Rows are points. Each copy is the shape, with its points in the same order, turned, moved and blurred by noise. Say if it was mirrored as well.
(in the rows, 128 means zero)

Shape, 6 rows:
[[ 33 115 138]
 [ 61 133 107]
 [161  85 179]
 [201 142 143]
 [119 142 144]
 [131 138  61]]
Copy 1, 6 rows:
[[ 43 124 203]
 [ 46 130 154]
 [175 110 171]
 [179 130 101]
 [108 148 141]
 [ 84  98  74]]
Copy 1 is: only turned
Copy 2:
[[ 32 142 121]
 [ 61 115 107]
 [147 197 181]
 [196 137 175]
 [107 123 155]
 [147  95  78]]
Copy 2 is: mirrored
Copy 3, 6 rows:
[[161  83 211]
 [137  73 181]
 [141 191 127]
 [121 165  63]
 [152 108 121]
 [ 68  83 124]]
Copy 3 is: mirrored
Copy 4 (6 x 3):
[[143  16 129]
 [158  48 140]
 [102 121  57]
 [ 95 184 113]
 [105  99 121]
 [183 138 161]]
Copy 4 is: mirrored

Shape (7 x 4):
[[127 158 160  92]
 [167 108  90 183]
 [117 191 127 140]
 [177 107  89 167]
 [186  95  99 236]
 [127 110 179 115]
 [ 68  83 119 147]]
Copy 1:
[[ 69 151 147 110]
 [186 139 104 138]
 [102 104 133  80]
 [174 144  92 146]
 [238 158 102 120]
 [100 178 171 128]
 [147 112 200 168]]
Copy 1 is: mirrored
Copy 2, 7 rows:
[[121 155 154 147]
 [207 130  58 137]
 [120 138 111  99]
 [198 128  61 156]
 [249 151  32 119]
 [178 165 166 151]
 [211  85 159 113]]
Copy 2 is: mirrored
Copy 3 (7 x 4):
[[ 99 132 167 124]
 [194 117 104 184]
 [ 90 102 128 169]
 [202 114 122 176]
 [220 142  87 228]
 [126 174 145 115]
 [146 143  61 101]]
Copy 3 is: mirrored
Copy 4:
[[196 130 143 131]
 [ 67 153 141 111]
 [171 171 111  93]
 [ 72 155 143 129]
 [ 33 166 171  81]
 [167  99 179 117]
 [120  62 114  81]]
Copy 4 is: only turned

Shape, 11 rows:
[[153 137 120 180 148 117]
 [177 217 208 182 150  91]
 [110 110 128 196 111 144]
 [ 90 152  84 101 175 118]
 [186 175 215 179 189 110]
 [ 35  95 170 168 152 154]
 [163 110 145  95 137 143]
 [140  63 168 132 145 101]
 [115 106  31  71 124  70]
 [105 158 145 175 204 150]
 [124 140 177 141 162 165]]
Copy 1 (11 x 6):
[[136 164 110 170 144 120]
 [196 245 109 198 127  49]
 [107 155  93 121 163 109]
 [195  78 110 132 129 138]
 [195 219 124 212 159  42]
 [145 105  79  99 216  65]
 [134 105 155 182 124  82]
 [113 106  99 204 169  50]
 [129  46  87 183  82 172]
 [193 163 132 141 193 102]
 [173 134 146 142 157  51]]
Copy 1 is: only turned
Copy 2, 11 rows:
[[160 145 132 142 137 166]
 [225  88 204 107 146 195]
 [168 177 139 136 112 115]
 [127  81  81 141 174 104]
 [184 120 213  93 170 206]
 [154 165 138  74 156  50]
 [ 83 101 164 135 135 143]
 [ 84 143 146  76 123 143]
 [ 86  80  24 155 105 135]
 [172 139 149 125 209 122]
 [142 123 194 121 163 111]]
Copy 2 is: mirrored

Shape, 11 rows:
[[131 200 189 125  78 171 141 167]
 [149  49 143  97 113 135 103  96]
 [107 154 141  94 148 151 169  52]
 [ 99  81 193 208 147 132 115 149]
 [ 33 136 103 160 172  65 122 127]
 [ 69 135  67  82 127 110  82 124]
 [194 162  84 127 192  83  93 153]
 [ 69 177 173  94  44 118 177 155]
 [ 99  84 114  94 158 153 145  91]
 [121 137  84 177 121 166 225  99]
 [155 151 211 141 147 151 147 210]]
Copy 1, 11 rows:
[[120 109 113 192 105 216 130 106]
 [125 182 152  96  99  78  93 105]
 [169 112 102 103  86 124 161 170]
 [119 129 140 107 206 128 153  45]
 [107 112  47  56 217 134 123 151]
 [ 79 137  69  50 113 143  70 153]
 [ 76  60 152 128 169 104  37 179]
 [133 180  58 165 119 230 135 144]
 [154 141 135  47 111 119 118 145]
 [117 126 176  92 141 178 202 201]
 [154  90 161 174 170 196  92  80]]
Copy 1 is: only turned
Copy 2 (11 x 8):
[[152  66 117 183 122 212  91 106]
 [ 95 178 172 116 158 108 109 116]
 [145 110 194 142 140 154  71 212]
 [ 83  86 172 154 127 138 206 127]
 [162  95 132  83  88 115 196 214]
 [196 162 128  90  83 111 120 165]
 [167 167  61 185 171 101 161 192]
 [156  45 124  86 111 206  75 124]
 [157 143 207 115 146 111 114 162]
 [160  22 177 163 156  67  96 171]
 [144  84 129 191 180 208 170 104]]
Copy 2 is: only turned
Copy 3:
[[102 192 181 129 169 143 125 123]
 [186  77 111 115 116  77 122 178]
 [144 140  97 105 129  72 200  88]
 [ 90 127  94 160  72 149 138 207]
 [ 86  62  44 163 114 177 176  98]
 [157  40  95 150 182 147 168  98]
 [ 51  10 169 113 140  96 156 121]
 [136 186 105 119 176 168  95  76]
 [152  93  65 115 147  79 180 151]
 [102 143  87  22 134 147 209 143]
 [ 40 163 151 145 150 104 101 175]]
Copy 3 is: mirrored
Copy 4:
[[156 109  35 120 138 119  63 162]
 [182 105 173 131 159 139 177 111]
 [ 97  80 101  72 184  84 160 114]
 [126 109 110 241 166 116 152 156]
 [ 65  79 165 183 125  16 128 145]
 [146  77 174 120 100  29 115  90]
 [ 79 175 176 141 130 110  67  63]
 [151  72  79  89 109  82  93 222]
 [119  81 136 118 136 100 193  94]
 [ 88 173  60 107 129  61 199 141]
 [109 114  65 179 121 180  77 148]]
Copy 4 is: mirrored

Shape:
[[ 77 129 193 106 155  54 148 160 100]
 [143  92 143 190 104 179  91  89  93]
 [130 164 189 117 169 140 162 161 134]
 [104  85 182 114 131 113 182 216 138]
 [151 148  97 108  52 150  82 119 141]
 [177 127  78 145 100 142 151  60 126]
 [157 200  95 193  63 171 140 128  80]
 [136 161  37 139 140 188 104  99 108]
 [209 141  60 187 139 120  90  88 116]
 [ 72 135 166 160 170  81 155 142 195]
 [205 169  71 157 123 163  71  91 144]
 [114 104 204  98 138 127 151 106 145]]
Copy 1 (12 x 9):
[[214 143  69  99  92 117  84  97  64]
 [111 112 175 127 183 111 182  84 100]
 [205 177  68 108 133 153 136 124 131]
 [219 181  69 126  74 119 161  53  85]
 [ 75 103  87 164 130 123 157 102 162]
 [ 80 115 144  80 115 136 189 133 155]
 [124  86 154 139 141 215 160  83 182]
 [ 52 165 162 152 146 188 163 151 146]
 [106  97 211 161 114 140 170 174 152]
 [213 191 122  93  91  81  80  93 148]
 [ 80 114 156 162 157 132 180 175 176]
 [184 160  67  68 138  80 153 103 112]]
Copy 1 is: mirrored
Copy 2, 12 rows:
[[107 105 141 122 150 229 151 110  94]
 [149 166 124 233  78 112  94 139 141]
 [172 122 134  93 140 149 144 115 129]
 [ 89 160 194  81 143 162 133 106 122]
 [ 91 157  47 178 125  81 100  79 136]
 [148 125  96 197 111  64  63  90  66]
 [164 111 112 212 109  83  86  25 175]
 [138  69  85 198 132  50  68 131 150]
 [172 131  98 249 180  74  64 113  97]
 [124 106 159 137 152 133 212 130  74]
 [173 143  54 219 167  46  81 114 129]
 [137 154 116 114  93 159 142 138  78]]
Copy 2 is: mirrored
